Every row gives one point. The window is the flat piece filled in between its corners: a triangle in 3 columns, a solid with four corners in 4, and so on. A path goes straight from each point to the next, and from the last back to the first. After which points does the path pass through the window?

Window (4 x 4)
[[-0.82 -0.13 -0.06  0.73]
 [ 0.27 -0.42 -0.06 -0.18]
 [-0.07 -0.04 -0.21  0.44]
 [ 0.44 -0.15  0.28 -0.18]]
Path:
(1): [-0.14  0.12 -0.05  0.30]
(2): [-0.66  0.40 -0.15  0.45]
(3): [-0.11 -0.65  0.18  0.65]
(4): [ 0.04 -0.49 -0.05  0.54]
(5): [-0.31  0.00 -0.32 -0.20]
(6): [-0.40  0.07 -0.33  0.13]
(7): [-0.46 -0.54 -0.01  0.88]
(8): [ 0.08 -0.44 -0.14  0.73]
Through the window after points: none

Window (6 x 6)
[[-0.13  0.23  0.24 -0.03  0.73 -0.65]
 [-0.29  0.56 -0.83 -0.55  0.48  0.41]
 [-0.02 -0.62  0.09 -0.41  0.33 -0.07]
 [ 0.10 -0.23 -0.47 -0.22 -0.18 -0.61]
 [-0.20  1.00  0.49  0.37 -0.78  0.21]
 [ 0.12 -0.40 -0.03  0.19  0.58  0.26]]
Path:
(1): [-0.64  0.14 -0.55 -0.06  0.18 -0.31]
(2): [ 0.74 -0.42 -0.10 -0.36 -0.10 -0.27]
(3): [ 0.36  0.16  0.26 -0.24  0.45 -0.38]
(4): [-0.62  0.25 -0.05  0.19  0.40 -0.54]
(5): [-0.32  0.25 -0.18  0.13  0.15  0.24]
(6): [ 0.51  0.61 -0.11 -0.30  0.01  0.02]
(7): [ 0.12  0.43 -0.40 -0.40  0.10  0.05]
(8): [-0.29  0.31 -0.33  0.15  0.24  0.16]
Through the window after points: 1, 3

Window (8 x 8)
[[ 0.01 -0.18 -0.13  0.08 -0.14 -0.46  0.22  0.00]
 [ 0.02 -0.15  0.62  0.17  0.32 -0.35 -0.01  0.51]
 [ 0.39  0.27  0.28  0.25  0.20 -0.04  0.03 -0.33]
 [-0.08 -0.76  0.55  0.03  0.07  1.67 -0.45 -1.32]
 [ 0.11  0.13  0.77 -0.34 -0.21 -0.11  0.18  0.16]
 [-0.23 -0.19  0.24  0.07 -0.03 -0.49 -0.58 -0.67]
 [ 0.43 -0.15  0.58  0.47 -0.40 -0.11 -0.05  0.12]
 [-0.07  0.39  0.15  0.14 -0.20 -0.16 -0.21  0.42]]
Path:
(1): [ 0.15  0.03  0.22 -0.24 -0.07 -0.11 -0.24  0.00]
(2): [ 0.36 -0.32  0.43 -0.09  0.04 -0.15 -0.30  0.64]
(3): [-0.44  0.17  0.57  0.47  0.35 -0.45  0.36 -0.22]
(4): [-0.52 -0.25  0.44  0.54 -0.14 -0.06 -0.13 -0.28]
(5): [ 0.68 -0.13  0.04 -0.35  0.12  0.40  0.03 -0.36]
(6): [ 0.70  0.05 -0.03 -0.25  0.37  0.21 -0.04  0.67]
(7): [-0.15  0.05  0.69  0.64 -0.62 -0.30 -0.14 -0.29]
(8): [-0.40  0.09  0.84  0.14 -0.10  0.00  0.11 -0.03]
(9): [ 0.43 -0.18  0.17 -0.06  0.12 -0.18 -0.25 -0.18]
(10): [ 0.26 -0.06  0.39 -0.33 -0.18 -0.12 -0.31  0.04]
(11): [-0.40 -0.10  0.54  0.11  0.17  0.10 -0.01 -0.70]
(12): [-0.63 -0.03  0.58  0.52 -0.20 -0.24 -0.07 -0.13]
(13): [ 0.61 -0.15  0.17 -0.66  0.06 -0.27 -0.46 -0.54]
(14): [ 0.55 -0.17  0.04 -0.71  0.13 -0.20  0.21  0.11]
(15): [-0.24  0.26  1.10  0.50 -0.47  0.01 -0.08  0.04]
(16): [-0.30 -0.67  0.40  0.85 -0.11 -0.07  0.65 -0.52]
Through the window after points: 2, 4, 6, 8, 12, 14, 16
